Each row is a point. Any point is a mix of the corners, with weights that add up to 1. It lies inside the corners' shape when no weight is negative. Is each point inside? If not, which corners have a negative weight?

Corners:
(1): [ 12 -60]
(2): [-23   2]
(3): [45 47]
Points:
[ 13 -15] => inside
[ 0 14] => inside
[42 22] => outside (2)
[ 6 -3] => inside

Corners:
(1): [ 17 -31 -11  -7  47   2]
(2): [ 21 -43 -29 -23 -43 -16]
(3): [ 22   5 -60 -45  20  -5]
(4): [ 20   2  12   1 -22 -28]
(5): [-30  35  14   0  23  40]
(6): [-56  50  12 -42 -31 -32]
(7): [-25 -14 -18  49 -25   0]
Points:
[ 17 -10  -2  22  43   9] => outside (2, 6)
[-20   1  17  10  27   2] => outside (2, 3)
[ -2   7 -16 -38  25  20] => outside (4, 7)
[-30 -12   1   3  -2  14] => outside (3, 4)
[  8   1 -40 -20   6  -5] => inside
[-29  -7  -1  22  -1  19] => outside (3, 4)
[-20   0  17  24  17  -1] => outside (2, 3)
[-10  17   7  -8  -8  -6] => inside
[ 10 -22 -21 -13  -1  -5] => inside

Corners:
(1): [  7  35  11 -11  20  15  -9  -5  23  23  -2 -29]
(2): [ 34  15  -5 -48  25 -15 -12  -3   5  31  -6 -27]
(3): [-18 -10 -41  -5  -8 -17  37   1  25   5 -21  10]
(4): [-28 -36  -5  10  14  19  -8  15   4  20  -5  22]
(5): [ 11 -22 -38  39  36 -25  35 -11  19  -7 -11  33]
(6): [ 23  16  47 -36 -11  12   4 -15   6  37 -30  -9]
(7): [-23  16 -25  14   9 -38   9  15   3 -16  -2  46]
(8): [ 36  20  -7 -18 -10  -8 -25  -5  22   9 -40 -21]
(9): [ 37  17   7 -40  10  49  -5  10  17  12  -1  -1]
(10): [  5 -11   2   4  12 -29  35  50  23  -8 -15   6]
(11): [ 32  22  22 -60  21  -6 -14  -2  58  21 -28  -1]
(12): [-57 -42   5  19  12  22  -1 -45 -23 -54 -18 -10]
(13): [-33 -53  19  23 -30  12   2 -17  -1 -39  34  -1]
Points:
[-11  -2  -8   4   3   1   7 -10   0   2  -8   5] => outside (10, 11)
[ -8 -15  -9  14   6   3  11  -6   1 -11  -3   6] => outside (11)
[ 24   8  -9 -23  14 -16   4   9  19  12 -31   5] => outside (1, 13)
[ -2 -20 -15 -10   7  -7   5   1  14  -8 -12  11] => outside (1, 6)
[ -5   0  -5  -4  10   2   2   3  14  10 -10   3] => inside
[-33 -35  23  33   3  30  11   1  -8 -25  24  16] => outside (2, 3, 8, 11)
[-12 -20 -24  15   1   5   3 -13 -11  -7  -6  23] => outside (1, 10, 11)
[  7   0  15 -36   6  19 -11  -4  18  16 -14 -20] => outside (5, 7)
[  4 -11   9  -5   3  13   6  -1   6  13 -12  -6] => outside (7, 11)

Corners:
(1): [  5  -4 -23   7  -1 -11 -11  13  42   5  -2 -30   5  17   2   2  -5  -2
 -31 -41]
(2): [ -1  -9 -45  29   0   9   0  -1   9 -32 -11  -6 -17  20  19 -11 -10 -36
 -11 -20]
(3): [ 37  14  19  -4   1  13  -4 -12  -3  14  29  36  33  10  -6  -1  12 -22
 -33  -2]
(4): [ 42  -7   1  -4  20  -6  17 -27 -46  18   3   0   8 -21  -1  17  15 -26
 -29   2]
(5): [ -7 -15 -25   0  28  35   7  -9  -5   5  19  -1 -14 -19 -20  23 -26 -16
  23  -8]
(6): [  3   8  13  34  13  37  -2 -26 -17  22  37 -28  -2  12  -6  44  -6 -18
  25  31]
(7): [ 11 -12 -34   2  -8  23 -18  17   9   2  16 -18 -22   8  13 -53   8  12
 -16 -35]
(8): [ -7  -7 -38  -7  37  32  12  30  11  -9   8  -2 -38  13   4  -7 -39  -9
  -8  19]
(9): [ 42 -11  34  -8 -42  -8   3  -1   7 -32  -1 -13  16 -22  36  10  -1   5
  13 -13]
(10): [ 48  14  -2  -8 -14  -5 -15 -21 -15  -8  11   9   2 -16 -41  -8   7 -10
 -17  35]
(11): [-13  15  14  14   4  11  42  -6 -23  11   3   6 -15 -14 -23  31  -4 -12
  19  12]
(12): [ -7   4 -41  28  27  34 -14   8  37  -1 -26 -18  -5  12  21 -10 -13  13
  12 -23]
(13): [ 15  11  11  22 -16 -20 -16  22 -14 -33   3 -26  36 -16  40  20  -8   9
   7 -31]
(14): [ -8   8  -4  30  18  40  21 -16  -9   0   9 -20  -4  17 -31  -7 -42 -17
   1   1]
(15): [ 18 -15  10   4 -17 -16  -2   3   8 -60  18 -24  30   3  34  23  37  39
 -16 -51]
(16): [-17 -21 -10   0  21  17 -21  -1 -13   6 -16 -14 -16  54 -11   9 -26   2
  11   6]
(17): [ 13  12  54 -22  27   3  -6 -28 -20  -2  12  12   4 -37   0   5  22 -31
 -23  21]
(18): [ 10  -1  22  -8  39  17  23  -4 -21  -7   9 -26 -15 -16 -40  33  11 -31
  42  12]
(19): [ -1 -29  -7  28  40 -15 -10  -5   9   0  16  -6 -13   8   2 -35   1  -1
   7  -5]
(20): [ 31  23  34   6  26  20  21 -28 -25   5   2  12 -44 -15 -21  31 -10 -11
  34  -8]
(21): [ 13  36 -18 -14   0 -17   3 -28   4   4  23   7  16  16   5 -32   3  -5
 -22   5]
Points:
[  7  -2  -7  11   9   5  -1 -11  -4  -2  15  -9  15  -6  -4   4  11 -13
 -11 -12] => outside (8, 9, 16, 20)
[ 10  -3  -3   5   4   1  -3  -3  -1  -7  12 -10   8   5   2   2   1  -9
 -13  -6] => outside (12, 20)
[ 16  -8   5   4 -21   0   0   3 -16  -8  26  -3  30   2  14  -3  -6  18
 -10   1] => outside (1, 2, 12, 17, 18, 20)
[  7  -3  -5  15  21  17   5  -2  -6  -5  10  -8 -11  -8  -9  11  -2 -14
   0  -7] => outside (9, 16, 21)
[  8   3  -4   7   2   5 -12  -2   9  -9  13 -17   8  16   6  -8   0  -4
  -9   1] => outside (4, 5, 11, 20)
[  3  10 -13  10  33  30   8  -9 -16  14  14   5 -20  -7 -18  -7 -13 -24
   8  15] => outside (1, 9, 15, 16)

Corners:
(1): [-34  19 -49  -8   0 -14 -28 -11  45  41 -13  23  23   3  -9   0  15  26
  15  -7]
(2): [  4  33   3  -3 -17  20 -21   5  30   0   6  25  15   4  14 -27 -39  13
  -7  32]
(3): [ 12   6  10  24 -17  -7 -28   3  -3 -34  24 -38  19 -21  28  19   3  36
  33 -24]
(4): [ 10  -9  21  34  -6  51 -12 -14  23  -9   3  -4  -4  13  -1  -6 -31 -25
  -3   8]
(5): [-19  -8   6  30   8  13  -4  18  19   1  32   4  16   4   2 -11 -11  -2
 -25 -12]
(6): [ -6 -15  28  -9 -15  31  11   6  -6 -16   6 -10 -17 -11   3  20  18   7
  20   6]
(7): [-26  -5  -1   0   5  26 -18   5  20  31 -31  31   8  22 -20  -4   3  11
 -13  60]
(8): [ 16   7  15 -21 -11 -26  -1 -12 -20   4  19  10  17 -15   9   1  -4  23
  10 -30]
(9): [  5 -18 -37 -35  28   9 -10  36  37  20 -24  -8  13  -9  21   1 -22  37
 -26  31]
(10): [-30   2  -2  25 -20  32 -13 -28  31  21 -36  41  26  -2 -16 -32  14  -2
 -31  44]
(11): [-9 11 -8 18 -6 -6 19 -2 32  7 17 39 19  5 -1 -8 -7 -6  7 10]
(12): [-28 -16   1   7  11   9  -6  41   6  14 -32  10 -11 -25   7  11   8 -22
 -14   1]
(13): [ 33  11   1  17 -37   0  -3   4 -16  -9  38  13  30 -14  31   2  25 -14
  10 -19]
(14): [-33  -9 -10  19 -27 -13  19 -15  19 -10  15  -1  -6  12 -25  -4   2 -19
  33 -20]
(15): [ 30 -12  21  22 -54   4 -14 -42  55  -8  46  15   9   1 -35 -24 -14  26
  25  14]
(16): [ 21   4  22 -13  33   8   4  18   6  29 -16 -38 -24 -13  25  16   9   2
  -2 -17]
(17): [-18  23 -16  -4  16   7   0   7 -11  -6  18  -1 -35   9 -21  23   8  13
  13 -12]
(18): [ 11   4  -4 -11 -20  -4  -8 -10 -13  -1  35  20  -7 -10  15 -21 -11  12
  30  13]
(19): [ 14  21  18 -19  10   8 -16   4 -38 -13  24   0  26 -34  -5   1  17  21
   0  -7]
(20): [-28 -12   5   1  -6 -11  33  42 -15  38 -12  -2   8 -28  32  15 -21   6
   5 -15]
(21): [-53 -25  17  19 -13  17 -13 -14  21  -9   5  -3 -28 -16 -37  23   0 -37
   3  17]
Points:
[ -7  -4  14  21 -26   7  -1 -16  19  -2  16   5   6  -3   1  -6 -11  -9
  14  -6] => outside (7, 9, 12, 17, 19)
[ -2  -4   7   7 -13   8  -3   1   9  -2  11   4   3  -8   0   0  -2   3
   7   3] => outside (1)
[-5 -4 11  1 -4 11  1  8  2  5  4  2 -2 -9  4  0 -4  0 -1  1] => outside (1, 3, 11)
[  2  -1  -1  -5  -6  15 -12   1  17   5   8  20  13  -3  -1  -5  -5   8
  -2  18] => outside (3, 10, 14, 16, 17, 20)

Corners:
(1): [  2 -32  25 -22  23 -19   8 -13  26 -12  -4  -1   4 -30   2   6  -8 -10
 -22  27]
(2): [-18   3 -24  16  42  18 -10   5 -18 -30   5  12 -10 -13 -40  11 -13  21
  -7   3]
(3): [ 25  15 -35 -46 -20  17  33 -44  32  16 -23   4 -40 -23  35  30  13 -36
  29  -9]
(4): [ -7  16 -27   5  -1  16 -15 -26  24 -18  13 -14   0 -12   4 -12   4 -11
   7 -18]
(5): [  9  12  32 -23  19 -27 -10  -8  11 -29  18  47 -11  -4 -16   1  26   5
 -34   5]
(6): [ -5  14   9 -29  -4   3 -47 -14   4  21   8  -9   6   8 -29   2  37  26
  -9  28]
(7): [  1  22 -21 -30  33  26 -19 -13  23  -2 -36  21  11  19 -30 -23 -29 -28
 -32  -3]
(8): [-32   1  42  10  -8 -33 -35  19  28  18   5  44 -27 -32   4 -43  29 -54
  19  -2]
(9): [-22   0  18  -5 -28  34  12  38  -8  -5  38  -2   2 -43  49  -7  16 -23
  21  22]
(10): [-22 -22  -2 -28 -17   3 -10 -17  -6   5   3  22  -4  -8  16   2 -33 -25
 -33 -20]
(11): [-21  23 -23  19  -6  19 -15  28 -15   9  12 -11 -24  10  24   1 -43 -22
 -24  32]
(12): [ 32 -18  15 -24  28 -10  -1 -29 -39 -19 -32 -11  23 -22 -27   5 -45   0
   4 -21]
(13): [ -7 -34  24  18  11 -27  14 -42  13  -1 -13   5 -30  14  18   2  25  31
 -19 -12]
(14): [ -6  17 -16 -21  28  -7  15 -30  -7 -23  -7  10 -18   6 -25  16 -30   4
  32  43]
(15): [-40   6  41  -7 -24  -6 -34  50  -1  -8   7  33  39 -41 -32 -20   0  14
 -40 -19]
(16): [  9 -24  46   2  -4  28   5 -33  -5  10   8  22  -8 -33  -9  26 -27  27
  32 -21]
(17): [ 10 -26   8   2  35 -36  15 -19  11  15  13   0 -12 -15 -31 -22 -19  16
 -17  -9]
(18): [ 18   4 -26  31  -1  -2  13 -18  -4  12  -4  14  10  -2  26  13   4 -31
 -18  17]
(19): [ -3 -17 -16  20  -6 -19 -36  37  22  -1  28  -1   6   1  -1 -31  -1   5
  23   3]
(20): [-32  25 -27  21  10  35 -27  43  36  27  45   7  24   3  18  17  17 -25
   9 -29]
(21): [ 31  28 -25  17  31  -8 -31 -29 -28  11  -7  10   9 -17  12  -5   2  29
  25  60]
Points:
[ -2  -4   4   4   9   0  -5 -10   8   4   2   3  -5 -13  -2  -2  -2   2
   4   5] => outside (5, 10)
[ -9 -16  18   4   4 -15  -8   0  -1  -6  12   9  -7 -16 -10  -8  -7   3
  -7   3] => outside (3, 7, 20, 21)
[ -1  -5  -4   1  10   0  -1 -15   4   6   2   1  -8  -6   0   1  -7   0
   4   7] => outside (5, 15)
[ -2  -4   5 -14   2   1  -2 -14   4  -3  -2   9  -8 -12  -5   1  -8  -5
  -5   4] => outside (20, 21)

Corners:
(1): [ 32  10  17  -7 -14 -11   5 -29   3   5  -6  17 -12   9 -11 -23 -19 -12
  -4  28]
(2): [-10 -25 -21  40  -3  -6  15  -9  -6   4   1  28   5 -17  12  22 -16  35
   8  16]
(3): [-22 -43 -21  -4 -17 -18  -9  22 -25  -1 -10  41  12  -4 -18  20 -35  34
  20  32]
(4): [-33  -9  -4  -1  -7  -6 -28 -26   6 -21 -15  12  23  10  29  -6  17 -27
 -11 -25]
(5): [ -7  -9 -33  -3  -3  -6   4  -8  -2   6  15  15   5   6   5   7 -14  17
  55  15]
(6): [ 44  15  12 -17  22   2  -5 -14  19  19  27   8 -31  -6  -8  -2 -27 -23
 -33  21]
(7): [-26 -60 -31   4  -4 -31  10  -9   1 -20   7  12  28   9 -13  30  -2  17
  34  12]
(8): [ 27   7  38 -11  18   7   1  -8 -15  13  11 -26 -15  -4   5  -4 -14 -35
  -2  32]
(9): [-33 -38  -5 -10 -20 -15  17  -6  18  -1  11  13  17   2 -11  10 -48  43
  27  -6]
(10): [ 27  18  58   0   9  12 -26 -38  19  43   6 -13 -31  -1 -18  -5  -4 -25
 -14  60]
(11): [ 12  43  25 -15  23  -6  12 -16  11  29 -16 -13 -41 -12 -20 -10  -6 -16
 -11  36]
(12): [ -3 -37  11   3 -13   4 -13 -14  -1 -12  -4  12 -13  -9  -3 -23  35  -6
 -12 -26]
(13): [-22   3 -19   4 -19 -32  -2 -29 -17 -26  -6 -28  12  50   2  10  22   9
  -9 -47]
(14): [ 10  13  24   9  13 -17 -23  -5   1 -18   3   0  30  21 -18  18  28  22
   3 -28]
(15): [ -9  -2   0   5 -33 -32 -12   5   6  -4   2   3  10  -1 -22  30  19 -10
   5 -33]
(16): [ 15   9  45  -1  24  13  10 -20  -2  37   6  11 -16  17 -25 -20  -4 -36
 -17  21]
(17): [-15   1 -11 -35 -21  -8 -15  -4   1   6   9   6  24 -10 -24 -10  33   4
 -14   8]
(18): [ -9 -21 -21 -21 -11   7 -11  -9  16 -26 -35 -22  20  12 -10  -1  24 -12
 -17 -31]
(19): [ 47  16  13 -16  27 -17  -2 -45   4  33 -10 -17 -14 -10 -31  -3 -26 -10
   8  22]
(20): [-54 -18 -26  15 -18  -8 -25 -23 -11 -43   8  -4  31   2 -20 -26  17  -8
 -15 -26]
(21): [-17  -9 -26  16 -17 -45 -18  31   5 -12  -9  -7  31 -10 -17 -22  12  17
  13  -5]
Points:
[ -8 -10  -6  -2  -7 -12  -6 -11   3  -4  -3   6   9   6 -10   4   1   5
   3  -3] => outside (8)
[ -1 -16  -4  -1   1 -16   3  -6  -4  -1 -10  -2  -4   4  -2   5  -8  -5
  -5  -8] => outside (1, 5, 10, 14, 17, 20)
[  4  -6   3   1   0  -9  -9  -9   0   2   2   4   4   3 -12  -6   5  -8
  -6   4] => outside (9, 11)
[ -8 -11  10   1  -4 -10 -19  -8  -3   2  10   5   6   9 -11   4   8  -5
   3  14] => outside (1, 2, 9, 11, 18, 19)
[  2 -13   2  -2  -1 -10  -7  -9   2   0   1   7   9   4  -8   2   0   9
   4   3] => outside (11, 15, 20)
[ -4  -2  -7   1  -1 -12   0  -2  -1   1   5   4   8  -1 -14   7 -11  14
   3  -1] => outside (1, 4, 7, 10, 12)
[  1  -7   3  -4   0  -6  -4 -19   3   3   2   3  -1   2 -10   1  -3  -3
  -1   6] => outside (21)
